Every row gives one point. A path goes straight from each point to the next, and from the last back to the first. The post is the endless flat space through its rows: a point in 2 columns, a line in 3, a plane in 4, and so on, so that a path can go around it. Count how often the path circles the post. Going back the other way cancels.

Post (1 x 2)
[[2 5]]
Path (15 x 2)
[[-24 -11]
 [ -6 -23]
 [-52  23]
 [-34  31]
 [-63 -10]
 [ -5 -91]
 [ 45 -22]
 [ 30  32]
 [-16  27]
 [-87  26]
 [-13 -68]
 [ 28 -37]
 [ 53  33]
 [  6  33]
 [-69  60]]
Times around: 2

Post (8 x 9)
[[ 10  10  -5  48   7 -77 -42  -7 -11]
 [ 12 -51  40 -49 -43  18  51  42  -5]
 [  0 -14   7 -49   4  35  43   5 -50]
 [  3 -10 -40 -23 -28  26  -8  17  38]
 [  7 -26  45 -30 -32  -6 -44 -36 -45]
 [ 26 -34  16  23 -26  47  14   3 -21]
 [  0 -24   0  -4  37  40 -20  71  47]
 [-12   5   5  89  53 -95 -75 -94  81]]
Path (13 x 9)
[[-27 -30  16 -19  48  -3  12 -42  -5]
 [ 28 -93  -3 -18 -39  15  30  12  65]
 [ 66 -22 -15  -9   6  49 -29 -19 -65]
 [ -6 -25 -31 -34  -5  29 -30 -59  10]
 [ -5 -29  39   0 -18 -31  24   9 -49]
 [-37  32  30 -23   1   6 -54  -5  -7]
 [ 25 -22  43  27 -32  -1   7  31  21]
 [-64 -19   8 -40  21  40 -25  -7  63]
 [-19 -59   9   8   8  62  -4 -14   9]
 [ 43 -78  -9  -8 -52  53  21  11  74]
 [ 17  -4  10 -22  -9  -9  22 -34  -2]
 [ 16  53 -25  38 -25  34  12 -27  22]
 [-51  -5 -19  36  11  31 -35  34  37]]
Times around: 1

Post (17 x 18)
[[ 16 -22  75   4 -26  -8 -12 -11  23 -28 -10 -12 -23   6 -22 -27  -7  12]
 [  3   2  11   2 -15  -5 -12 -58   6 -10 -23  10  62 -35 -13 -13   3   7]
 [ 10 -16  33   2  -2   1 -10  34  12   5 -20   3  -9   5 -16 -54  24   3]
 [ -4  -1  -5 -62   2   8  47   3  10 -28  19  30  -6 -15  -4   3 -23  -4]
 [  9  -9  13   3 -13  14 -18  -8 -20   9 -45  31 -11  16 -16 -30  27   6]
 [ 13  -3   6   9 -20  -6 -18  22  15  -7  -9  12   5   6   0  15  -3   1]
 [ 12  -2  16   6  -3 -23 -10   8  -1   5 -17   4  -1 -33 -14  16   8  10]
 [ 10 -14  36  17  19  -8 -13  19  12   3  -8   1 -13   4 -21   0 -45   5]
 [  7  -5  -1  -9  -7 -20 -26 -33   7  15 -28 -13   2  27 -23 -23  20  23]
 [ 11 -14   8  23   2 -25 -17 -41  12  34  15  -3  -3  16  -2   8  -7   2]
 [  9   3  20 -42 -29 -26 -17   5   0  17 -40  -6 -12  -3  50  17  -6   4]
 [  9 -17  12   9   3  -3 -20   7 -14   5   1  -8  -3   2 -24  13  -8 -27]
 [  6  -5  -5  14 -16  36   9  18 -27  20   6 -22 -10  15   5  20  11  18]
 [  9 -13  33  13   4 -13  19   6  -4  17   3  -5  25  17 -15  19   2   8]
 [ 10  -6   5  18   1   9  16 -38  24  19 -17 -19  -9  22 -26  -4  12  -6]
 [  1  -8  -5  20  11 -14  21  10 -14  -5  -2  -3 -18  20   4   2  -5  -1]
 [ -7 -27   4  -3  95   1 -41  16  28 -54  -4  21  -2 -21   6  22  50 -12]]
Path (14 x 18)
[[ 17 -39  14  27 -26  15  12   2   8   3  15  16 -12   3  14  -5   2   5]
 [ 21 -19  32 -14  25  11 -25 -12  13 -20 -14   6  25   3 -22  -8  37   3]
 [ 22   9  25  -9 -15  -5 -20  -1 -13 -10  -5  30  18 -30 -28  14   8   7]
 [-11  -3  16   8 -19   5 -37   7  -4 -14  -3   6 -25  12  10   2   5  -5]
 [-14  -8  20  23 -24  -2   0 -45   3  22 -10  15   2   9 -12  -1 -16  17]
 [  1   6  19  33   1 -26   2   4  10  23 -29 -17 -15 -15 -11  13  -1  -4]
 [  8  -6   8  25   2   2  -5   2   7   0 -41 -11  -7 -13 -26  29 -16  -7]
 [ 15 -33  21 -26  -4  13 -17   1 -33  -1 -28  -5  -2  20  -1  36   6  -5]
 [ 21  -9  18   3   4   0  27   3  13  -2   0  18 -11   6  -1  15  21  20]
 [ 13  -6  20  23  13   0  -1  -1 -12 -21 -18  -3  17  21  -6  -3  16 -12]
 [ 28  -8  30 -19 -15 -23  -3  -9  14 -13  18 -11  15   1  17 -29  -9  15]
 [ 13  13  33   6  -6  -9   1   6 -25  18 -23 -13  -8   8  -5   6   7  19]
 [-12  -7  17   6   4 -16 -20   0 -16 -27  14  32  -7  11   4 -20  10   7]
 [ -2 -19   5  30  -3  16   3  -5   5  16   9 -11   1  21 -19  10  11  25]]
Times around: 2

Post (17 x 18)
[[-40  14 -53  -5   9 -44 -20  20 -45  23  40  21  49  -7 -27  -6  -9  46]
 [-10 -41 -28 -15   3 -16 -21  -7 -44  34  12 -32  -4  61 -31  50 -79 -17]
 [ 52 -10  15  -2 -30  15 -40  30  70 -19   0   1 -40 -38 -24 -55 -21  -5]
 [-12 -30  31  19   0   7   5   0  28  34  36  33   5  47  62 -22  80   8]
 [  0 -13  67  11  -5  28 -15  35  12  -7 -14  -9  -3 -34 -15  45 -21  38]
 [ 20 -16  49 -16 -43  26  19  -5   8  65 -74 -16  12  45  -6  22  28   1]
 [-23  18  10  35 -13 -66  16 -41 -54   9   4 -17  35 -50  39   2  19   3]
 [ 40 -27 -34  10   0   2 -60  19 -32  -5  31  11 -93 -28 -43 -48   1 -37]
 [ 11 -38 -70   8 -11 -27 -16 -36  10 -52 -43 -15 -12  13 -57  17  42 -53]
 [ 20  -6  52  30 -15  13 -72   3  20  38 -15 -34   0 -19 -13 -10  38 -54]
 [  2  -5  34  40  51 -51  65  50 -34  27  22 -22  31  31 -29  55 -57  -3]
 [ -2 -24 -34 -24 -33 -33 -61  48  33   4  25  -1 -47 -12 -29   9  32 -60]
 [-25  -2 -10 -10 -20 -45  30 -52 -22 -37   7 -95  -7 -18 -73 -19  14 -28]
 [-11 -32  -1  62 -58  26  35  37  27 -24   9 -15  -2  -2  11  -5  28  13]
 [ 18  -9  20 -24  -7  48 -10  72 -12 -19 -11  -7  28  42  28  18 -10  19]
 [ 27  25  58 -25 -27   7 -30  50 -57 -61  24  54  33 -45 -72 -15 -53 -43]
 [ -9 -44 -95 -23   7   9  50  -7 -35 -19  33  20  27   0 -27  10  10 -66]]
Path (17 x 18)
[[ -6 -52 -11  34  31 -27 -44  40  19 -17 -29   9  31  10  18  14  26  18]
 [  1 -19 -55 -26  26 -77 -18   4  -3  16  18 -47  10  18 -15   1  15  -7]
 [-12  -7  -8 -38  45 -29 -58  14 -56 -29  10 -28   6 -33 -32 -35   1 -17]
 [-13 -35 -27  43   9   4   1  -7 -32 -39 -43  15  21  34  18  -3 -35 -21]
 [-48  29 -23  -8 -29 -14 -17  12 -20  45  55  27   6  -1 -17  24  10 -56]
 [  6 -12 -35  -7   2 -31 -55 -22  44  19  41 -64  18   8 -39  25 -13 -27]
 [ 59   0 -12 -12 -36  28 -33  46 -45 -30 -18  -6  -2 -32  24  12  -2 -36]
 [ 19  28 -19  17 -40  -7  19 -11 -26 -25  -7   0 -21  15 -29 -23  15  -4]
 [-56  10 -46  15  -6 -11  11  35 -36 -50  12 -57  -4  57 -33 -19 -36  15]
 [-15  -2  25  32   8  -4 -28 -14 -38   4 -23  -4  24 -10 -26 -23  29  32]
 [ 26 -40  23   3 -16   6 -12  11  44 -29  14   4  35 -53 -24 -12   2  24]
 [ 40 -13  15 -16   0 -18  -8  -2  -3 -19  12  11  -5 -31 -20   2  24 -17]
 [  7 -47 -29 -19  19  -3 -25  11   3  10  -4 -41  -6   7 -32 -26  13  32]
 [  8 -43 -19  42  44  36  24  25  10 -18  -8   3 -26  11 -20 -19 -12  19]
 [-14   4   5  11 -16   3   2  68  31 -20   4 -24 -20  11 -61   4  -2   3]
 [ 26  29   5  30 -34  19  10   8  -5 -19 -28 -38  49 -29  -4   0 -60 -19]
 [ -5 -19 -38  41 -17  50 -24  -1   3 -10 -57  -3 -18 -61  -9 -30  24 -12]]
Times around: 0
